Every row gives one point. Before rounding, the points of a table are all equally far from one centre. They may lie mostly on one side of it. Where is the centre, to within rounding?

Points (5 x 2)
[-.39 .35]
[.10 .23]
[.13 .41]
[.09 .50]
[.09 .50]
Centre: [-.13 .36]

Points (10 x 6)
[.42 -.30 -.07 .29 -.38 .28]
[.05 .37 .47 .31 -.04 -.07]
[-.31 -.04 -.24 .63 -.26 .33]
[-.03 .05 -.31 .32 -.52 .63]
[.15 .12 -.34 .60 -.30 .33]
[.30 -.20 .31 .43 -.13 .10]
[.19 .30 -.48 .12 -.36 .34]
[.21 .21 .19 .34 .02 .35]
[.31 .05 .13 .25 -.46 .61]
[.32 .26 .24 .38 -.26 .46]
Centre: [-.08 .10 .05 .18 -.50 .03]

Points (13 x 9)
[.43 -.47 -.48 -.06 .16 -.13 .24 .02 .01]
[.23 -.79 -.36 -.21 -.02 -.26 .41 .10 -.01]
[-.49 -.55 -.22 -.11 .05 -.20 .19 -.07 -.26]
[.09 -.63 -.44 -.25 -.16 -.27 .21 .24 -.02]
[-.32 -.62 -.21 -.27 -.30 -.05 .34 .07 -.32]
[-.13 -.54 -.28 -.20 -.19 -.30 .26 .44 -.21]
[-.22 -.70 -.35 -.12 .13 -.32 .29 .08 -.16]
[.31 -.35 -.03 -.22 .00 -.05 .36 .54 -.47]
[.06 -.56 .39 -.63 -.09 -.14 .54 .48 .08]
[.14 -.83 -.21 .05 .04 -.14 .46 .14 .03]
[.01 -.52 -.14 .00 -.04 .27 .56 .40 -.19]
[.30 -.70 -.22 -.10 -.14 -.16 .09 .19 .01]
[-.21 -.31 -.38 -.25 -.27 -.07 .54 .01 -.51]
Centre: [.05 -.15 .10 -.24 .03 -.18 .43 -.03 -.01]

Points (21 x 14)
[-.02 .08 -.22 -.11 .32 .14 .44 -.45 .67 .21 -.37 -.44 .25 .24]
[.10 .10 .04 .04 .63 .09 .49 -.12 .41 -.25 -.07 -.61 -.32 .27]
[-.32 .46 -.09 -.15 .42 -.16 .41 -.11 .24 .34 -.33 -.33 .20 -.20]
[-.05 .13 -.31 -.22 .42 -.03 .60 -.13 .45 .28 -.14 -.49 .30 -.27]
[-.17 .42 -.38 -.09 .28 .03 .30 -.29 .64 .15 -.32 -.21 .41 -.12]
[.40 -.13 -.49 .09 -.01 .08 .49 -.01 .43 -.15 -.60 -.41 .17 -.09]
[-.01 .34 -.25 .20 .04 -.22 .73 -.21 .33 .03 -.41 -.34 -.07 .08]
[-.05 .01 -.35 -.26 .46 -.01 .42 .17 .12 .52 -.30 -.49 .22 -.17]
[.04 .11 -.66 -.13 .35 .10 .28 .02 .78 .06 -.26 -.25 .24 .07]
[-.43 .37 -.33 .03 .01 .21 .08 -.26 .48 .15 -.43 -.67 .42 -.32]
[.25 .17 -.29 -.30 .42 .04 .31 -.50 .21 .04 .05 -.78 .33 .07]
[.06 .04 -.19 -.22 .26 .05 .04 -.47 .14 .35 -.31 .09 .42 .17]
[-.17 .01 -.25 .18 .41 -.08 .20 .00 .14 .54 -.31 -.38 .44 -.01]
[.00 -.13 -.31 .12 .36 -.20 .41 -.38 .31 -.14 -.21 -.75 .31 -.16]
[-.16 .15 -.44 -.10 .09 -.13 .32 .04 .20 .09 -.62 -.81 .27 -.16]
[.34 .01 -.26 -.21 .49 .04 .53 -.06 .37 .36 -.36 -.33 .22 -.28]
[.08 .40 -.80 -.10 .43 .05 .25 -.19 .46 -.02 -.13 -.50 .28 -.08]
[-.22 -.09 -.31 -.18 .44 .59 .25 -.05 .42 .08 -.07 -.51 .43 -.28]
[.36 .21 -.04 .34 .35 .27 .33 -.31 .00 .06 -.30 -.84 .27 -.29]
[.21 .30 -.66 -.21 .25 .02 .41 .02 .40 .25 -.37 -.54 .06 -.57]
[.37 .14 .16 -.36 .59 .08 .41 -.22 .33 .12 -.24 -.30 .17 .08]
Centre: [.07 .10 -.17 -.01 .06 .18 -.06 -.12 .23 .07 -.11 -.38 -.19 -.13]

Points (25 x 20)
[.00 -.15 .14 .04 -.09 -.55 -.19 .19 -.81 .07 .08 .31 .04 -.55 -.42 -.18 .06 .39 .04 .06]
[-.04 -.05 .24 .13 -.06 -.26 -.35 .09 -.84 .16 .21 .12 .19 -.73 -.36 .00 .26 .49 -.13 .04]
[-.04 -.04 -.01 .26 -.05 -.36 -.16 .32 -.87 -.21 .32 .37 .24 -.63 -.33 -.19 .26 .13 .11 .19]
[.15 .09 -.03 .22 .17 -.40 -.18 .30 -.68 .12 .32 .33 .38 -.67 -.28 -.14 -.06 .43 .13 -.03]
[-.16 .09 .16 .06 -.16 -.29 -.16 .12 -.93 .19 .27 .17 .29 -.42 -.46 -.21 .21 .27 .00 .06]
[-.18 -.10 .00 .21 -.10 -.28 -.03 .07 -.74 .19 .27 .13 .58 -.33 -.30 -.07 .11 .35 .28 .13]
[-.07 -.05 -.02 .02 -.14 -.47 -.20 .36 -.77 -.13 .34 .38 .56 -.51 -.13 -.05 .15 .32 .07 .11]
[-.06 .06 .18 .17 -.31 -.46 -.29 .21 -.72 .01 .40 .26 .24 -.47 -.52 .03 .09 .29 -.08 .24]
[-.02 .16 .16 .09 -.01 -.56 -.28 -.17 -.70 -.05 .32 .05 -.02 -.71 -.38 -.41 -.06 .13 -.04 .35]
[-.08 .04 .32 .21 .03 -.40 -.36 -.01 -.94 -.17 .01 -.08 .20 -.71 -.22 .03 .28 .35 -.06 -.03]
[-.07 -.11 .04 .27 -.16 -.36 -.12 .24 -.80 .03 .24 -.02 .41 -.34 -.37 -.27 -.06 .32 .26 .00]
[.05 -.08 .24 .20 -.02 -.62 -.26 .23 -.66 .02 .42 .23 .32 -.22 .00 .14 -.03 .27 .03 .08]
[-.07 -.02 -.06 .30 -.12 -.42 -.28 -.04 -.75 .02 .28 .19 .42 -.70 -.43 -.20 .29 .33 .25 .15]
[-.24 -.02 .24 .08 -.06 -.11 -.43 -.05 -.74 .06 .21 .02 .32 -.74 -.48 -.05 .00 .46 .17 .04]
[.06 -.02 .43 .07 .01 -.49 -.23 -.03 -.60 .00 .04 .24 .44 -.59 -.38 -.07 .20 .46 .02 .24]
[-.02 .13 .07 .15 -.08 -.52 -.24 .14 -.66 -.05 .37 .18 -.08 -.41 -.43 -.06 .43 .49 .23 .04]
[.03 -.26 -.02 -.29 .07 -.26 .01 .24 -.82 -.07 .38 .12 .31 -.45 -.30 -.34 .10 .40 -.13 .09]
[.04 -.05 .14 .06 .17 -.39 -.44 .10 -.88 .11 .31 .03 .21 -.46 .02 -.22 -.16 .20 .14 .11]
[-.21 -.05 -.05 .09 .03 -.43 -.47 .28 -.72 .01 .36 .03 .40 -.39 -.36 -.11 -.20 .47 -.04 .14]
[-.23 .10 .33 -.14 -.07 -.43 -.49 .12 -.72 .01 .31 -.11 .12 -.50 -.39 -.16 .02 .29 -.02 .30]
[.15 -.01 .20 .15 -.14 -.47 -.09 .11 -.84 -.02 .18 .06 .34 -.41 -.15 -.38 .15 .29 .22 .16]
[.02 -.01 .14 .03 -.23 -.53 -.52 -.04 -.75 -.04 .13 .14 .54 -.41 -.31 .01 .00 .45 -.13 .18]
[.09 -.21 .18 -.11 -.13 -.43 -.07 .30 -.71 .18 .22 .07 .34 -.30 -.19 -.05 .21 .36 .24 .07]
[.11 .10 .19 .14 .18 -.23 -.01 .16 -.86 -.09 .22 -.10 .27 -.81 -.27 -.08 .27 .44 .05 .05]
[.15 -.13 .18 .10 -.05 -.47 -.18 .27 -.56 .15 -.01 .20 .23 -.56 -.31 -.16 .17 .67 -.09 .10]
Centre: [-.04 .05 -.12 .03 -.01 -.17 -.19 -.03 -.21 -.17 .11 .02 .17 -.43 -.16 -.04 .12 .06 -.13 -.05]
